Rows are points. The ring and each string are closed loops that go straight from each point to the next, and from the last back to the first. Before rounding, they use only three directions, however many columns there are. Count how often each string passes through the ring. Passing back the other way cancels.

Ring, 6 rows:
[[ 0.73  0.03 -0.44  0.27]
 [ 0.24  0.55 -0.04  0.33]
 [-0.52  0.60  0.07 -0.11]
 [-0.75  0.21  0.06 -0.48]
 [-0.18 -0.29 -0.09 -0.42]
 [ 0.42 -0.32 -0.38 -0.11]]
String:
[[ 0.21 -0.25 -0.70 -0.28]
 [ 0.47 -0.52 -0.68 -0.27]
 [ 0.75 -0.59 -0.44 -0.07]
 [ 0.88 -0.47 -0.36  0.10]
 [ 1.10 -0.38 -0.48  0.27]
 [ 0.90 -0.15 -0.13  0.35]
 [ 0.32  0.08 -0.14  0.10]
 [ 0.10  0.19 -0.39 -0.04]
 [ 0.58  0.17 -0.64  0.20]
 [ 0.41  0.13 -0.54  0.10]
 [ 0.18  0.11 -0.30 -0.01]
 [ 0.50 -0.09 -0.11  0.12]
 [ 0.33 -0.06 -0.05  0.04]
 [ 0.04  0.07 -0.38 -0.14]]
Times through: 1
String, 24 rows:
[[ 0.18 -0.06  0.02 -0.03]
 [ 0.13 -0.07 -0.43 -0.18]
 [ 0.38 -0.19 -0.66 -0.13]
 [ 0.75 -0.25 -0.83  0.04]
 [ 1.19 -0.26 -0.57  0.38]
 [ 0.87 -0.05 -0.17  0.38]
 [ 0.27  0.10 -0.05  0.10]
 [ 0.24  0.26 -0.39  0.09]
 [ 0.37  0.46 -0.49  0.27]
 [ 0.00  0.34 -0.39 -0.02]
 [ 0.09  0.33 -0.12  0.09]
 [ 0.17  0.36  0.24  0.24]
 [-0.11  0.71  0.34  0.28]
 [-0.57  0.91  0.36  0.10]
 [-0.65  0.70  0.45 -0.05]
 [-0.99  0.67  0.09 -0.37]
 [-0.92  0.50 -0.22 -0.49]
 [-0.39  0.24 -0.17 -0.28]
 [-0.17  0.08  0.15 -0.15]
 [-0.31 -0.09  0.41 -0.28]
 [-0.62 -0.30  0.27 -0.63]
 [-0.52 -0.36 -0.10 -0.68]
 [-0.17 -0.60  0.00 -0.57]
 [ 0.24 -0.52  0.14 -0.23]]
Times through: 0

Ring, 10 rows:
[[ 0.66 -0.23  0.41 -0.05 -0.04 -0.11 -0.43 -0.18  0.52]
 [ 0.48  0.06  0.19 -0.03 -0.12  0.02 -0.29 -0.10  0.05]
 [ 0.16  0.22  0.10  0.00 -0.10  0.21 -0.16 -0.05 -0.24]
 [-0.59  0.38  0.01  0.06  0.04  0.63  0.10 -0.01 -0.65]
 [-1.02  0.28  0.00  0.04  0.21  0.84  0.24 -0.05 -0.72]
 [-1.12  0.13  0.03 -0.01  0.31  0.87  0.25 -0.11 -0.61]
 [-0.98 -0.15  0.14 -0.08  0.40  0.76  0.16 -0.20 -0.26]
 [-0.53 -0.36  0.34 -0.08  0.37  0.50 -0.04 -0.24  0.20]
 [ 0.02 -0.42  0.49 -0.05  0.24  0.22 -0.27 -0.24  0.54]
 [ 0.40 -0.37  0.51 -0.04  0.10  0.02 -0.39 -0.22  0.63]]
String (24 x 9):
[[-1.50  0.33  0.18  0.19  0.33  1.13  0.32  0.01 -0.74]
 [-0.97  0.09  0.22  0.07  0.29  0.81  0.14 -0.08 -0.37]
 [-0.30 -0.16  0.09 -0.14  0.20  0.38 -0.02 -0.21 -0.10]
 [-0.68 -0.39 -0.04 -0.30  0.41  0.53  0.13 -0.33 -0.15]
 [-0.69 -0.44  0.13 -0.23  0.44  0.55  0.07 -0.32  0.03]
 [-0.80 -0.50  0.49 -0.05  0.51  0.64 -0.02 -0.27  0.35]
 [-0.46 -0.37  0.60  0.05  0.36  0.50 -0.15 -0.20  0.45]
 [-0.21 -0.22  0.47  0.04  0.22  0.37 -0.18 -0.16  0.31]
 [-0.08 -0.20  0.21 -0.11  0.16  0.27 -0.13 -0.21  0.10]
 [ 0.44 -0.55  0.23 -0.28  0.17 -0.07 -0.31 -0.35  0.54]
 [ 0.80 -0.54  0.49 -0.15  0.06 -0.23 -0.50 -0.29  0.85]
 [ 0.83 -0.29  0.67  0.06 -0.05 -0.18 -0.57 -0.15  0.83]
 [ 1.06 -0.27  0.52 -0.03 -0.13 -0.31 -0.59 -0.18  0.76]
 [ 0.61 -0.01  0.51  0.11 -0.12 -0.03 -0.44 -0.07  0.42]
 [ 0.00  0.06  0.37  0.09  0.02  0.30 -0.20 -0.07  0.06]
 [ 0.21 -0.08  0.11 -0.13  0.02  0.13 -0.18 -0.18  0.01]
 [ 0.39 -0.03 -0.04 -0.20 -0.06  0.02 -0.19 -0.19 -0.10]
 [ 0.26  0.36  0.00  0.00 -0.19  0.17 -0.15 -0.02 -0.40]
 [-0.25  0.54  0.14  0.19 -0.13  0.49 -0.04  0.09 -0.56]
 [-0.55  0.52  0.20  0.23 -0.03  0.65  0.03  0.09 -0.58]
 [-0.33  0.05  0.16 -0.01  0.12  0.45 -0.04 -0.11 -0.20]
 [-0.50  0.08 -0.12 -0.14  0.15  0.51  0.11 -0.16 -0.51]
 [-1.12  0.31 -0.18 -0.04  0.22  0.88  0.33 -0.07 -0.93]
 [-1.70  0.49  0.00  0.16  0.32  1.25  0.45  0.04 -1.07]]
Times through: 4

Ring (10 x 12):
[[ 0.00 -0.11  0.03 -0.34  0.09  0.14 -0.35 -0.09 -0.66 -0.11  0.05  0.13]
 [ 0.21  0.34  0.03 -0.43  0.05  0.27 -0.27  0.03 -0.53 -0.13 -0.05  0.25]
 [ 0.40  0.72 -0.08 -0.29 -0.09  0.51  0.15  0.11 -0.27 -0.12 -0.26  0.32]
 [ 0.52  0.79 -0.28 -0.07 -0.25  0.73  0.56  0.07 -0.10 -0.07 -0.38  0.34]
 [ 0.58  0.65 -0.55  0.23 -0.42  0.92  0.98 -0.03  0.02  0.02 -0.46  0.31]
 [ 0.43  0.28 -0.66  0.50 -0.50  0.95  1.23 -0.16  0.04  0.06 -0.48  0.19]
 [ 0.12 -0.10 -0.48  0.58 -0.41  0.75  1.14 -0.23 -0.06  0.00 -0.44  0.05]
 [-0.15 -0.35 -0.23  0.51 -0.26  0.51  0.85 -0.25 -0.20 -0.07 -0.35 -0.04]
 [-0.31 -0.50  0.00  0.24 -0.07  0.23  0.33 -0.23 -0.43 -0.13 -0.18 -0.08]
 [-0.19 -0.40  0.04 -0.11  0.06  0.11 -0.15 -0.18 -0.63 -0.12  0.00  0.01]]
String, 25 rows:
[[ 0.14  0.06 -0.53  0.83 -0.54  0.93  1.60 -0.22  0.18  0.00 -0.64  0.04]
 [-0.19  0.24  0.16  0.38 -0.19  0.48  0.88 -0.01 -0.01 -0.23 -0.56  0.02]
 [ 0.07  0.13 -0.16  0.24 -0.22  0.55  0.67 -0.09 -0.17 -0.10 -0.37  0.10]
 [ 0.40 -0.05 -0.70  0.32 -0.40  0.78  0.81 -0.25 -0.23  0.10 -0.24  0.17]
 [-0.09  0.15  0.06  0.21 -0.14  0.43  0.59 -0.05 -0.17 -0.18 -0.40  0.06]
 [-0.48 -0.06  0.31  0.57 -0.16  0.37  0.98 -0.07  0.00 -0.28 -0.61 -0.12]
 [-0.57 -0.50  0.12  0.77 -0.22  0.38  1.11 -0.24 -0.06 -0.21 -0.54 -0.22]
 [-0.56 -0.73  0.03  0.67 -0.18  0.30  0.86 -0.31 -0.24 -0.15 -0.37 -0.22]
 [-0.63 -0.45  0.38  0.38 -0.01  0.11  0.49 -0.15 -0.30 -0.27 -0.36 -0.18]
 [-0.42 -0.23  0.30  0.19  0.00  0.16  0.33 -0.10 -0.33 -0.24 -0.30 -0.08]
 [ 0.05 -0.14 -0.22  0.10 -0.14  0.42  0.34 -0.17 -0.39 -0.05 -0.17  0.08]
 [ 0.13 -0.52 -0.50  0.06 -0.16  0.41  0.15 -0.32 -0.60  0.07  0.05  0.08]
 [-0.16 -0.71 -0.20 -0.01 -0.01  0.16 -0.11 -0.31 -0.71 -0.03  0.10 -0.02]
 [-0.56 -0.67  0.36 -0.07  0.18 -0.13 -0.28 -0.19 -0.70 -0.22  0.00 -0.13]
 [-0.60 -0.23  0.60 -0.01  0.17 -0.07 -0.02 -0.03 -0.45 -0.34 -0.24 -0.11]
 [-0.22 -0.10  0.17  0.05 -0.01  0.22  0.21 -0.08 -0.38 -0.19 -0.23  0.01]
 [ 0.07 -0.19 -0.26  0.08 -0.15  0.42  0.30 -0.19 -0.43 -0.03 -0.13  0.09]
 [ 0.04 -0.51 -0.42  0.17 -0.18  0.41  0.30 -0.31 -0.52  0.03 -0.04  0.04]
 [-0.33 -0.76 -0.15  0.36 -0.12  0.26  0.42 -0.33 -0.47 -0.07 -0.13 -0.12]
 [-0.69 -0.63  0.30  0.54 -0.06  0.15  0.66 -0.23 -0.27 -0.25 -0.38 -0.24]
 [-0.43 -0.23  0.20  0.45 -0.12  0.31  0.73 -0.13 -0.17 -0.22 -0.44 -0.11]
 [-0.17  0.04  0.08  0.27 -0.14  0.40  0.63 -0.07 -0.17 -0.18 -0.40  0.02]
 [ 0.34 -0.15 -0.70  0.35 -0.39  0.76  0.80 -0.28 -0.25  0.10 -0.22  0.14]
 [ 0.44 -0.25 -1.00  0.69 -0.59  1.00  1.32 -0.38 -0.09  0.19 -0.34  0.12]
 [ 0.49 -0.20 -1.14  0.92 -0.73  1.18  1.72 -0.40  0.09  0.22 -0.48  0.11]]
Times through: 3

Ring (8 x 14):
[[-0.05  0.43  0.02 -0.16 -0.05 -0.29 -0.42 -0.21 -0.57  0.03 -0.21 -0.03
  -0.40 -0.23]
 [-0.17  0.19  0.01 -0.38 -0.32 -0.18 -0.07 -0.37 -0.47  0.24 -0.19  0.14
  -0.39 -0.16]
 [-0.46 -0.08 -0.05 -0.36 -0.33  0.21  0.40 -0.33 -0.27  0.23 -0.08  0.05
  -0.28 -0.11]
 [-0.53 -0.16 -0.30 -0.28 -0.03  0.51  0.53  0.10 -0.08  0.04  0.20 -0.27
   0.04 -0.08]
 [-0.27 -0.01 -0.69 -0.37  0.35  0.49  0.21  0.72 -0.02 -0.14  0.56 -0.58
   0.47 -0.04]
 [ 0.05  0.23 -0.90 -0.41  0.62  0.29 -0.24  1.10 -0.10 -0.27  0.73 -0.75
   0.69 -0.04]
 [ 0.13  0.48 -0.55 -0.18  0.56 -0.03 -0.58  0.73 -0.35 -0.30  0.36 -0.60
   0.28 -0.16]
 [ 0.04  0.52 -0.22 -0.07  0.33 -0.18 -0.57  0.26 -0.48 -0.21  0.03 -0.36
  -0.10 -0.22]]
String, 23 rows:
[[ 0.26  0.59 -0.72 -0.17  0.78 -0.06 -0.78  1.03 -0.34 -0.43  0.51 -0.77
   0.47 -0.15]
 [-0.24  0.38 -0.09  0.15  0.35  0.09 -0.27  0.14 -0.39 -0.29 -0.05 -0.43
  -0.21 -0.25]
 [-0.08  0.31 -0.32 -0.22  0.21  0.01 -0.26  0.28 -0.35 -0.10  0.15 -0.33
   0.02 -0.15]
 [ 0.26  0.49 -0.52 -0.44  0.29 -0.28 -0.66  0.53 -0.45 -0.07  0.29 -0.33
   0.20 -0.13]
 [-0.36  0.29  0.12  0.11  0.06  0.04 -0.10 -0.25 -0.44 -0.11 -0.26 -0.18
  -0.46 -0.26]
 [-0.37  0.36  0.36  0.20 -0.08 -0.12 -0.18 -0.56 -0.57 -0.06 -0.50 -0.02
  -0.74 -0.31]
 [-0.30  0.33  0.30  0.03 -0.18 -0.17 -0.17 -0.57 -0.57  0.05 -0.45  0.06
  -0.68 -0.27]
 [-0.24  0.30  0.26 -0.15 -0.33 -0.26 -0.17 -0.62 -0.58  0.18 -0.43  0.18
  -0.66 -0.24]
 [ 0.21  0.32 -0.15 -0.81 -0.52 -0.58 -0.40 -0.33 -0.61  0.48 -0.10  0.36
  -0.27 -0.09]
 [-0.43  0.08  0.24 -0.20 -0.43 -0.03  0.18 -0.67 -0.46  0.24 -0.39  0.20
  -0.63 -0.20]
 [-0.70 -0.02  0.39  0.07 -0.36  0.22  0.44 -0.78 -0.38  0.12 -0.48  0.11
  -0.75 -0.24]
 [-0.70 -0.13  0.29 -0.10 -0.46  0.27  0.57 -0.75 -0.31  0.23 -0.39  0.16
  -0.65 -0.19]
 [-0.56  0.03  0.08  0.01 -0.08  0.29  0.31 -0.30 -0.29 -0.01 -0.18 -0.14
  -0.39 -0.20]
 [-0.34  0.04 -0.24 -0.29 -0.02  0.23  0.19  0.05 -0.24  0.04  0.10 -0.20
  -0.06 -0.12]
 [-0.89 -0.21  0.18  0.13 -0.17  0.62  0.77 -0.47 -0.14 -0.01 -0.24 -0.15
  -0.48 -0.19]
 [-0.57 -0.29 -0.48 -0.40  0.01  0.68  0.69  0.30  0.05  0.05  0.39 -0.36
   0.25 -0.02]
 [-0.76 -0.23 -0.23 -0.01  0.13  0.77  0.72  0.12  0.01 -0.13  0.17 -0.44
  -0.01 -0.12]
 [-0.54  0.01 -0.17  0.01  0.17  0.47  0.33  0.10 -0.16 -0.15  0.08 -0.39
  -0.09 -0.16]
 [-0.22  0.12 -0.48 -0.27  0.28  0.30  0.04  0.47 -0.17 -0.13  0.34 -0.46
   0.22 -0.10]
 [ 0.48  0.25 -1.56 -0.97  0.80  0.20 -0.48  1.86  0.03 -0.20  1.33 -0.92
   1.39  0.12]
 [ 0.26  0.30 -1.06 -0.64  0.60  0.12 -0.42  1.25 -0.13 -0.19  0.86 -0.71
   0.85  0.00]
 [-0.26  0.22 -0.32 -0.05  0.35  0.25 -0.07  0.36 -0.25 -0.23  0.18 -0.49
   0.05 -0.17]
 [-0.25  0.30 -0.28  0.08  0.46  0.24 -0.17  0.40 -0.28 -0.33  0.15 -0.56
   0.02 -0.20]]
Times through: 0
String:
[[-0.42  0.06 -0.27 -0.07  0.22  0.40  0.20  0.23 -0.17 -0.16  0.16 -0.42
   0.01 -0.15]
 [-0.35  0.04 -0.59 -0.14  0.49  0.56  0.19  0.71 -0.03 -0.29  0.48 -0.69
   0.38 -0.09]
 [ 0.25  0.21 -1.33 -0.69  0.80  0.35 -0.31  1.63  0.03 -0.29  1.14 -0.94
   1.16  0.06]
 [ 0.56  0.35 -1.61 -0.91  0.95  0.17 -0.64  2.00  0.01 -0.30  1.38 -1.03
   1.46  0.10]
 [ 0.33  0.34 -1.08 -0.67  0.61  0.06 -0.51  1.28 -0.16 -0.19  0.87 -0.71
   0.86  0.00]
 [-0.25  0.19 -0.25 -0.14  0.18  0.17 -0.04  0.19 -0.29 -0.11  0.11 -0.34
  -0.04 -0.16]
 [-0.17  0.26 -0.35 -0.14  0.31  0.15 -0.16  0.36 -0.28 -0.18  0.20 -0.44
   0.07 -0.16]
 [ 0.19  0.41 -0.71 -0.39  0.51 -0.03 -0.53  0.85 -0.29 -0.21  0.51 -0.57
   0.45 -0.10]
 [ 0.01  0.34 -0.47 -0.27  0.34  0.01 -0.35  0.51 -0.32 -0.16  0.29 -0.44
   0.18 -0.13]
 [-0.43  0.20  0.03  0.13  0.14  0.21  0.04 -0.11 -0.34 -0.17 -0.15 -0.29
  -0.34 -0.24]
 [-0.33  0.37  0.09  0.25  0.26  0.07 -0.22 -0.10 -0.44 -0.26 -0.23 -0.34
  -0.41 -0.29]
 [ 0.01  0.60 -0.05  0.09  0.34 -0.25 -0.66  0.11 -0.57 -0.26 -0.13 -0.33
  -0.29 -0.28]
 [ 0.32  0.72 -0.24 -0.20  0.30 -0.52 -0.96  0.27 -0.64 -0.14  0.01 -0.26
  -0.12 -0.23]
 [ 0.20  0.50 -0.33 -0.36  0.16 -0.33 -0.63  0.27 -0.51 -0.03  0.11 -0.21
  -0.01 -0.16]
 [-0.16  0.30 -0.13 -0.16  0.07 -0.04 -0.21  0.00 -0.41 -0.04 -0.04 -0.19
  -0.20 -0.19]
 [-0.49  0.23  0.30  0.19 -0.07  0.07  0.03 -0.50 -0.46 -0.07 -0.42 -0.08
  -0.66 -0.28]
 [-0.36  0.32  0.38  0.08 -0.24 -0.18 -0.13 -0.69 -0.59  0.06 -0.54  0.11
  -0.78 -0.29]
 [ 0.16  0.42 -0.03 -0.55 -0.35 -0.56 -0.51 -0.34 -0.65  0.31 -0.20  0.25
  -0.39 -0.16]
 [ 0.28  0.37 -0.28 -0.82 -0.36 -0.56 -0.51 -0.10 -0.58  0.40  0.03  0.23
  -0.12 -0.08]
 [-0.06  0.22 -0.20 -0.49 -0.19 -0.17 -0.16 -0.08 -0.42  0.20  0.01  0.02
  -0.15 -0.12]
 [-0.37  0.14 -0.06 -0.09  0.01  0.16  0.08 -0.11 -0.33 -0.03 -0.08 -0.19
  -0.26 -0.18]
 [-0.60  0.06  0.24  0.09 -0.16  0.24  0.30 -0.50 -0.35  0.01 -0.34 -0.06
  -0.58 -0.24]
 [-0.36  0.10 -0.08 -0.19 -0.07  0.15  0.13 -0.13 -0.32  0.04 -0.05 -0.13
  -0.24 -0.16]
 [-0.06  0.00 -0.47 -0.81 -0.29 -0.01  0.10  0.11 -0.26  0.35  0.28  0.03
   0.14 -0.01]
 [-0.13 -0.09 -0.51 -0.84 -0.31  0.10  0.24  0.14 -0.19  0.37  0.34  0.01
   0.20  0.02]
 [-0.28  0.01 -0.32 -0.42 -0.07  0.20  0.19  0.10 -0.22  0.11  0.17 -0.16
   0.02 -0.08]
 [-0.55 -0.02 -0.02 -0.07 -0.06  0.35  0.37 -0.19 -0.23  0.00 -0.08 -0.18
  -0.28 -0.17]
 [-0.76 -0.16  0.06  0.03 -0.11  0.55  0.64 -0.31 -0.16 -0.01 -0.14 -0.18
  -0.36 -0.17]
 [-0.74 -0.28 -0.20 -0.16 -0.06  0.70  0.78 -0.02 -0.01  0.02  0.13 -0.29
  -0.06 -0.09]
 [-0.37 -0.20 -0.71 -0.53  0.15  0.59  0.49  0.61  0.05  0.01  0.59 -0.46
   0.49  0.01]
 [-0.08 -0.03 -0.93 -0.69  0.30  0.40  0.14  0.92  0.01 -0.02  0.77 -0.55
   0.71  0.04]
 [-0.15  0.11 -0.55 -0.39  0.23  0.24  0.01  0.51 -0.17 -0.06  0.39 -0.42
   0.28 -0.07]]
Times through: 4

Ring:
[[-0.18 -0.18 -0.23 -0.17 -0.03 -0.09  0.61  0.02  1.01 -0.07  0.30 -0.97
  -0.25 -0.22]
 [-0.22  0.11 -0.16  0.02 -0.03  0.16  0.26  0.11  0.47  0.48 -0.27 -0.70
  -0.54 -0.27]
 [-0.05  0.36  0.00  0.32 -0.07  0.43 -0.25  0.04 -0.63  0.87 -0.75  0.08
  -0.51 -0.15]
 [ 0.16  0.29  0.10  0.32 -0.10  0.40 -0.33 -0.15 -1.04  0.62 -0.54  0.47
  -0.25  0.01]
 [ 0.32 -0.09  0.01  0.28 -0.13  0.09  0.03 -0.28 -0.68 -0.16  0.14  0.42
   0.39  0.20]
 [ 0.33 -0.42 -0.13  0.21 -0.13 -0.19  0.46 -0.29 -0.01 -0.76  0.69  0.07
   0.82  0.26]
 [ 0.13 -0.51 -0.24 -0.01 -0.09 -0.31  0.75 -0.18  0.78 -0.82  0.85 -0.55
   0.59  0.09]]
String (27 x 14):
[[ 0.30 -0.10 -0.08  0.53 -0.14  0.11  0.02 -0.15 -0.72 -0.13 -0.03  0.47
   0.61  0.23]
 [ 0.07  0.10  0.01  0.07 -0.07  0.20  0.02 -0.14 -0.31  0.31 -0.14 -0.03
  -0.26 -0.06]
 [ 0.05  0.41  0.20 -0.03 -0.06  0.44 -0.35 -0.20 -0.85  0.86 -0.54  0.21
  -0.81 -0.15]
 [ 0.03  0.38  0.14  0.04 -0.06  0.42 -0.30 -0.15 -0.76  0.82 -0.55  0.16
  -0.72 -0.14]
 [ 0.03  0.63  0.22  0.23 -0.07  0.66 -0.65 -0.09 -1.35  1.29 -1.05  0.50
  -0.91 -0.16]
 [ 0.11  0.39  0.03  0.60 -0.11  0.50 -0.44  0.01 -1.20  0.85 -0.89  0.55
  -0.18  0.00]
 [ 0.08  0.07 -0.10  0.38 -0.09  0.21  0.02 -0.02 -0.38  0.28 -0.29  0.06
   0.06  0.01]
 [-0.08  0.21 -0.03  0.06 -0.05  0.27  0.01 -0.01 -0.11  0.58 -0.37 -0.27
  -0.54 -0.19]
 [-0.28  0.38 -0.03 -0.07 -0.01  0.37 -0.03  0.11  0.13  0.99 -0.65 -0.59
  -1.05 -0.39]
 [-0.34  0.24 -0.16 -0.01 -0.01  0.26  0.19  0.20  0.54  0.79 -0.51 -0.85
  -0.85 -0.39]
 [-0.24 -0.04 -0.29  0.13 -0.03  0.04  0.45  0.19  0.79  0.23 -0.13 -0.86
  -0.23 -0.24]
 [ 0.01 -0.12 -0.18  0.19 -0.08  0.02  0.34 -0.02  0.26 -0.05  0.08 -0.36
   0.12 -0.03]
 [-0.11  0.02 -0.09 -0.11 -0.04  0.09  0.29 -0.04  0.39  0.26  0.00 -0.58
  -0.44 -0.20]
 [ 0.04 -0.16 -0.19  0.20 -0.08 -0.01  0.37 -0.03  0.25 -0.13  0.14 -0.33
   0.21 -0.01]
 [-0.13 -0.21 -0.28  0.06 -0.05 -0.09  0.59  0.07  0.86 -0.14  0.23 -0.81
   0.04 -0.14]
 [ 0.08 -0.19 -0.20  0.30 -0.09 -0.02  0.35 -0.03  0.16 -0.19  0.14 -0.23
   0.36  0.05]
 [-0.08  0.05 -0.07 -0.06 -0.05  0.13  0.22 -0.06  0.23  0.29 -0.06 -0.46
  -0.42 -0.17]
 [-0.03 -0.05 -0.17  0.19 -0.07  0.08  0.27  0.01  0.20  0.11 -0.05 -0.36
  -0.01 -0.08]
 [-0.18  0.15 -0.20  0.28 -0.05  0.23  0.14  0.18  0.19  0.56 -0.48 -0.48
  -0.34 -0.21]
 [-0.23  0.41 -0.08  0.26 -0.04  0.44 -0.16  0.19 -0.21  1.05 -0.88 -0.32
  -0.77 -0.30]
 [-0.18  0.53  0.03  0.21 -0.04  0.55 -0.35  0.11 -0.59  1.23 -1.01 -0.08
  -0.95 -0.29]
 [ 0.06  0.40  0.00  0.60 -0.10  0.51 -0.42  0.06 -1.11  0.90 -0.94  0.46
  -0.23 -0.03]
 [ 0.21  0.14 -0.05  0.63 -0.13  0.31 -0.20 -0.04 -0.97  0.35 -0.49  0.52
   0.28  0.13]
 [ 0.11  0.11 -0.01  0.27 -0.09  0.24 -0.06 -0.10 -0.54  0.33 -0.27  0.16
  -0.07  0.01]
 [ 0.06  0.32  0.13  0.06 -0.07  0.38 -0.26 -0.16 -0.74  0.71 -0.47  0.18
  -0.60 -0.11]
 [ 0.16  0.51  0.29  0.08 -0.08  0.56 -0.59 -0.27 -1.40  0.99 -0.70  0.62
  -0.77 -0.07]
 [ 0.37  0.10  0.07  0.53 -0.14  0.29 -0.29 -0.24 -1.30  0.19 -0.29  0.82
   0.36  0.23]]
Times through: 3
